Each row is a point. Before rounding, the points of a table are all equally far from one centre. They may lie mostly on one side of it. Where is the centre, to within rounding?

Points (9 x 2):
[[-1.51  2.25]
 [ 0.52  2.78]
 [-1.67  2.12]
 [ 1.68  2.35]
 [-2.01  1.77]
 [ 0.00  2.80]
 [-1.99  1.78]
 [ 0.19  2.80]
 [-2.61  0.24]]
Centre: [0.16 0.03]

Points (13 x 9):
[[-0.63  1.48 -1.38 -3.29 -2.28 -1.46  1.06 -0.27 -1.27]
 [-1.87  2.09 -0.83 -1.73 -0.31  0.09 -0.40  1.75  0.52]
 [ 0.41  2.40 -3.41 -1.83 -0.93  0.06  2.25  1.18 -1.24]
 [-0.29  2.00 -3.42 -4.03 -1.46 -0.67  1.96  1.08 -1.89]
 [ 1.50  0.68  0.07 -2.57 -0.64 -0.22  4.53  1.77 -0.22]
 [ 0.13  3.66  0.56 -2.99  0.09 -2.34  1.87  2.25 -1.29]
 [ 1.39  0.89 -0.03 -2.11 -2.95  1.07 -0.85  2.47 -0.68]
 [-0.01  2.37 -1.84 -2.52 -1.60  1.90  1.52  2.11 -1.88]
 [-0.31  2.54 -1.23 -2.87 -0.24  1.71 -1.25  3.05 -0.74]
 [-1.50  1.34 -1.78 -2.66 -1.06  1.53 -0.75  4.48 -1.30]
 [ 0.89  2.80 -2.51 -3.19 -2.10 -0.17 -0.68  2.00 -2.14]
 [-2.56  2.35 -1.44 -2.78 -0.78  0.26  1.80  3.00 -1.49]
 [-1.85  2.13 -0.87 -0.88  0.06 -0.01  2.04  0.93 -2.10]]
Centre: [ 0.67 -0.31 -0.95 -2.67  0.34 -1.03  0.73  2.76 -1.67]

Points, 22 rows:
[[ 1.49  4.09 -0.10  0.12 -1.63  1.57 -3.76  1.51  0.27 -2.00  0.08 -2.18
   1.92  0.49  2.70 -1.46 -0.19 -1.53]
 [ 1.46  1.70 -1.49  1.04 -1.36  1.99 -2.96  2.10  1.93 -0.22  0.52 -2.75
   2.83 -0.35  3.22 -1.23  0.82 -1.18]
 [ 1.18  1.50  0.01 -0.87 -1.92  0.36 -4.24  2.55  0.05 -2.55  1.17 -2.14
   2.21  0.05  2.49 -1.81  1.18 -0.08]
 [ 0.36  2.84  0.23 -0.56 -3.36  2.39 -1.44  2.15  1.13 -2.43 -1.54 -2.83
   1.07  1.57  4.03 -2.13  0.88 -1.20]
 [ 2.15  1.98 -0.58 -0.22 -1.79  1.39 -1.65  1.35  0.07 -2.07  0.59 -4.41
   3.07  0.86  1.49 -0.21  1.16  0.31]
 [ 0.57  1.75  0.06 -0.05 -2.80  2.66 -3.22  3.46  0.58 -0.54 -0.59 -3.22
   0.89  0.01  3.53 -0.57  0.89 -0.79]
 [ 1.21  3.47  0.13 -1.02 -3.23  1.20 -1.82  3.25  0.13 -2.79 -1.06 -3.07
   0.88 -0.53  1.92 -0.18  1.23 -1.08]
 [ 0.58  3.16  0.26  0.06 -3.39  2.44 -1.05  3.31  1.17 -1.67 -0.55 -2.82
   1.44 -0.12  2.48 -0.52 -0.42 -1.42]
 [ 0.87  1.20 -0.55  0.69 -3.61  2.94 -2.00  2.51  0.22 -1.57  0.40 -1.29
   3.12  0.90  2.62 -1.88  0.37 -1.27]
 [ 1.04  1.08 -0.51  0.60 -3.62  2.87 -2.71  1.02  0.69 -2.33 -0.17 -2.72
   3.17  0.81  2.03 -0.64  1.49  0.81]
 [ 0.42  2.79 -0.50 -0.33 -2.11  3.27 -2.79  3.41 -0.10 -2.53 -0.43 -3.02
   2.02  1.71  2.50 -1.13  0.73 -0.84]
 [ 0.08  1.87 -0.61 -0.59 -2.40  3.26 -1.83  2.38  0.18 -0.93 -0.73 -4.10
   2.69 -0.40  1.42  0.67  0.47 -0.50]
 [ 0.26  2.83 -0.42 -0.22 -2.99  1.76 -4.16  2.68  1.52 -1.62  0.23 -1.77
   2.99 -0.48  2.28 -1.13  0.88 -0.35]
 [ 0.94  2.25 -0.46  1.88 -1.91  2.37 -0.70  2.42  1.64 -0.62 -2.01 -3.26
   0.67 -0.93  2.37 -0.77  2.23 -1.63]
 [-0.94  0.94  0.00  1.20 -3.34  1.45 -2.25  1.21  0.30 -1.46  0.06 -4.03
   1.93  0.42  2.15 -1.13  1.82 -1.51]
 [ 1.32  2.25 -0.44  1.03 -3.40  1.93 -2.27  2.74  0.95 -2.72  0.29 -2.56
  -0.42  0.60  2.84 -1.37  2.10 -1.68]
 [-0.35  1.99 -0.36 -0.70 -2.60  2.10 -2.56  3.55 -0.50 -0.50 -0.51 -2.45
   1.70 -0.85  3.45 -0.36  1.06 -0.38]
 [ 0.36  2.05 -0.98  1.38 -2.77  3.41 -1.90  1.88  1.17 -0.39  0.21 -3.25
   2.14 -0.67  1.88 -0.51  1.18 -1.50]
 [ 0.17  2.42  1.28 -1.10 -2.08  2.82 -3.41  2.46  2.20  0.26  0.87 -1.57
   1.65 -0.58  2.15 -0.14 -1.10 -1.45]
 [ 1.05  3.81  0.39  0.83 -3.00  1.46 -0.55  1.95  2.65 -1.01 -0.71 -1.60
   1.92  1.49  3.96 -0.83  0.50  0.38]
 [ 0.49  2.24  0.43 -1.07 -2.24  1.88 -0.95  3.43  0.14 -3.08  1.08 -2.01
   2.34 -0.96  0.98 -0.86  1.58  0.53]
 [-1.12  1.39 -0.04 -0.81 -3.24  2.24 -2.62  4.17  0.93 -1.38 -0.62 -3.15
   0.96 -0.48  2.30 -0.88  1.16 -0.67]]
Centre: [ 0.37  1.19 -0.34 -1.02 -1.00  1.15 -1.47  1.02  1.47 -0.93 -0.81 -0.70
  0.61  1.40  0.98 -0.41  1.27 -0.73]

Points:
[[-1.47  1.06 -1.10  0.23 -0.91 -1.40 -0.31 -2.13 -0.87 -3.15  1.23 -0.14
   2.83 -0.08  1.67  1.53  3.35  1.12  2.29 -0.08  0.95 -1.39 -0.81 -0.83]
 [-1.62  0.78  1.44  1.26 -2.78  1.70 -2.35 -3.24 -1.30 -2.55  1.73  0.80
   3.41  1.32 -0.01  0.86  2.53 -0.09  3.17  1.90  0.92  0.67  0.84  1.47]
 [ 0.48  1.09  0.17  2.05 -0.67  0.33 -2.55 -4.66 -0.97 -1.91  0.56 -0.21
   1.39  1.98 -0.81 -0.51  1.73  0.63  3.80  1.38  2.53  1.27 -3.33  0.24]
 [ 0.11  1.79  0.04  2.52 -1.22 -1.66  0.40 -1.60 -2.37 -1.04  2.58  0.18
   3.32  2.39  0.02  0.64  2.20 -0.28  3.78  1.50  2.91  1.57 -0.29 -0.76]
 [-0.20  2.89  1.84 -0.73 -4.15 -0.60 -3.22 -2.71 -1.07 -0.42  0.01  0.90
   3.06  1.97  1.19  0.53  1.91 -0.10  3.21  2.07  0.92  0.29 -1.93 -0.29]
 [-2.48  1.84 -0.58  0.88 -1.06 -1.31 -3.09 -1.90  0.08 -2.40 -0.23 -0.92
   2.97  1.51 -0.14  0.09  1.09  0.02  5.73  2.14  1.47  1.22 -0.19 -1.04]
 [ 0.15  3.41  0.09  1.06 -3.33  1.29 -2.36 -3.48 -1.50 -2.50 -0.65  1.11
   1.38  2.25  0.46  1.40  1.96 -0.70  3.24  1.04  2.36  1.80 -1.97 -2.19]
 [-0.27  0.16  0.76  0.37 -1.34 -0.62 -1.42 -3.35 -0.19 -1.80 -2.20  1.10
   2.13  3.84  1.41  2.14  1.96  1.05  3.80  0.27  1.43  1.49 -0.45 -0.74]
 [-0.55  2.18  1.10  0.26 -1.82 -0.55 -0.73 -3.31 -3.13 -2.07 -0.29  1.10
   3.26  0.83 -0.07  0.70  2.15 -0.93  2.10  1.65  2.28  0.89 -2.00  0.11]
 [ 0.17  1.79  1.52 -0.43 -1.56 -0.67 -0.82 -1.38 -1.43 -1.12  0.90 -0.83
   5.25  0.63  1.78  1.27  1.79  0.19  3.89  3.01 -0.59  2.48 -0.52 -2.83]
 [-1.33  2.00  1.25  2.41 -2.23 -0.95 -2.56 -3.12 -2.32 -0.58  3.51  0.81
   3.26 -0.45  0.55 -1.88  0.70 -0.54  2.93  2.04  0.10  0.94 -0.23 -0.88]
 [-2.42  1.92  0.24  2.35 -3.13 -0.34 -2.81 -1.91 -0.64 -0.68 -0.29  0.39
   2.50  2.38  2.40  0.28  3.09 -0.79  4.41  1.92 -0.08  1.88 -0.72 -3.05]
 [-1.53  0.46  0.09  0.33 -3.88  1.08  0.46 -4.67  0.62 -1.72  1.14  0.79
   2.41  1.09  0.39  2.52  2.54  0.96  4.75 -0.02  1.08  0.77 -0.55 -1.87]
 [-0.29  0.67  0.56 -0.09 -1.59  1.36 -1.29 -2.09  0.46 -1.29 -0.79  0.76
   5.23  4.19  1.59 -1.35  1.08  1.74  4.09  2.16  1.42 -1.09  0.42 -1.96]
 [ 0.35  1.96  0.10 -0.26 -1.31  0.38 -2.46 -1.75  0.07 -2.95 -0.21 -0.35
   3.94  0.99  1.69  0.67  3.14  0.42  3.93  1.52  1.24 -2.04 -1.88 -1.21]
 [ 0.41  1.88 -2.47 -0.03 -2.39 -1.45 -4.57 -2.83  0.06 -1.47 -0.18 -0.11
   2.89  0.27 -0.55 -1.39  1.89  1.36  1.68 -0.06 -0.55  0.68 -1.44 -1.87]
 [ 0.18  2.55 -2.16  0.76 -2.72 -0.60 -2.07 -1.36 -1.85 -1.61  0.37  0.82
   3.71  0.67 -2.47 -0.48  0.82 -1.29  3.19  0.98 -0.73  0.04 -0.57 -0.69]
 [-2.51  0.99  0.01  1.33 -2.19 -0.54 -3.58 -3.89 -0.10 -2.69  0.43 -0.07
   3.00  1.07  1.78 -0.22  1.60 -1.75  3.31 -0.47  2.86  1.29  0.23 -2.52]
 [-1.85  1.42  1.34  1.12 -1.56  0.02 -1.37 -1.85 -1.88 -1.19  0.26  0.78
   3.36  2.29  0.76  2.65  2.12 -2.98  2.66 -0.06 -0.98  1.69 -1.39  0.54]
 [-1.48  0.21  0.60  0.77 -0.71 -1.63 -2.18 -4.16 -2.92 -0.62  0.48 -0.38
   1.24  1.34 -0.08  0.42  0.23  1.28  3.29  1.41  0.94  2.73 -0.27 -0.53]
 [-1.36  3.72  1.74  0.30 -1.62  2.45 -1.42 -2.90  0.88 -1.66  2.61  2.18
   2.63  2.15 -0.71  1.37  2.57 -1.63  1.73  1.10  3.59  0.39 -0.79 -3.16]
 [ 1.34  1.52  1.09  0.23 -3.42 -0.18 -2.67 -3.34 -0.99 -1.70  0.27 -0.79
   1.22  1.34 -0.35  0.68  2.19 -0.36  2.89  1.74  1.76 -1.80 -0.32 -2.85]
 [-0.89 -0.97  1.86 -0.72 -1.04  2.87 -2.67 -3.69 -1.61 -0.38  0.54 -0.36
   3.55  0.90 -1.85 -0.91  3.47  0.37  1.22  0.25  0.88  1.86 -1.92 -1.91]
 [-1.33  0.97  0.74 -0.69 -1.36 -0.41 -1.67 -4.36 -1.47 -1.32  1.78  1.40
   3.21  3.30  0.53  1.04  2.18 -0.75  4.48  1.34  0.22 -0.61 -0.49 -1.34]
 [-2.07  1.33  0.66 -1.74 -3.52 -0.89 -1.02 -1.73 -1.69 -0.36  0.85  1.97
   3.78  0.66 -0.36  0.97  1.78  0.56  3.16 -0.04  1.07 -0.55 -0.01 -1.98]
 [-1.64  2.02  0.61  0.94 -1.08 -1.53 -3.22 -3.41  0.93 -1.81  2.89  1.21
   3.21  1.12 -0.47  2.39  2.91 -0.90  2.55  0.51 -0.56  0.06 -0.70 -2.33]
 [-0.30  0.79 -0.74  0.08 -2.60  0.40 -2.24 -0.84 -0.65 -1.46  0.01  1.41
   4.32  2.13  1.13 -2.78  1.60 -0.28  3.35  2.24  1.14  1.88 -1.19  1.78]
 [-1.42  0.90  0.71  1.10 -2.44  0.54 -2.20 -3.05 -1.32 -3.65  0.16 -0.97
   3.09  1.65  0.36  2.00  2.78 -1.94  2.07  2.07  0.08  0.97 -1.59 -1.45]
 [-1.38  2.29  0.37  2.52 -1.23  1.13 -2.54 -2.12  0.19 -0.91  1.50  0.37
   2.45  1.82 -0.53  1.13  2.64 -0.65  4.41  4.87  0.59  0.78  0.06 -2.03]
 [-1.13  1.41  0.51  3.20 -0.72 -1.87 -2.82 -3.08 -1.20 -2.30  0.21  0.97
   1.84  1.35  2.05  1.08  3.15  0.37  2.28  0.74  1.40  1.13 -1.34 -1.49]
 [-2.02  2.46 -0.02 -0.92 -0.80 -0.51 -1.63 -4.29 -0.28 -2.18  1.21  0.23
   2.12  1.85  0.56  3.02  2.00  0.98  0.53  0.42  0.33  3.57 -2.31 -1.92]]
Centre: [-0.46  2.06  0.40  0.74 -0.91  1.25 -0.44 -2.04  1.19 -0.08  0.75 -0.46
  2.14  1.32  0.51 -0.73  1.01 -0.06  1.72  0.16  0.33  1.27 -0.35 -1.33]
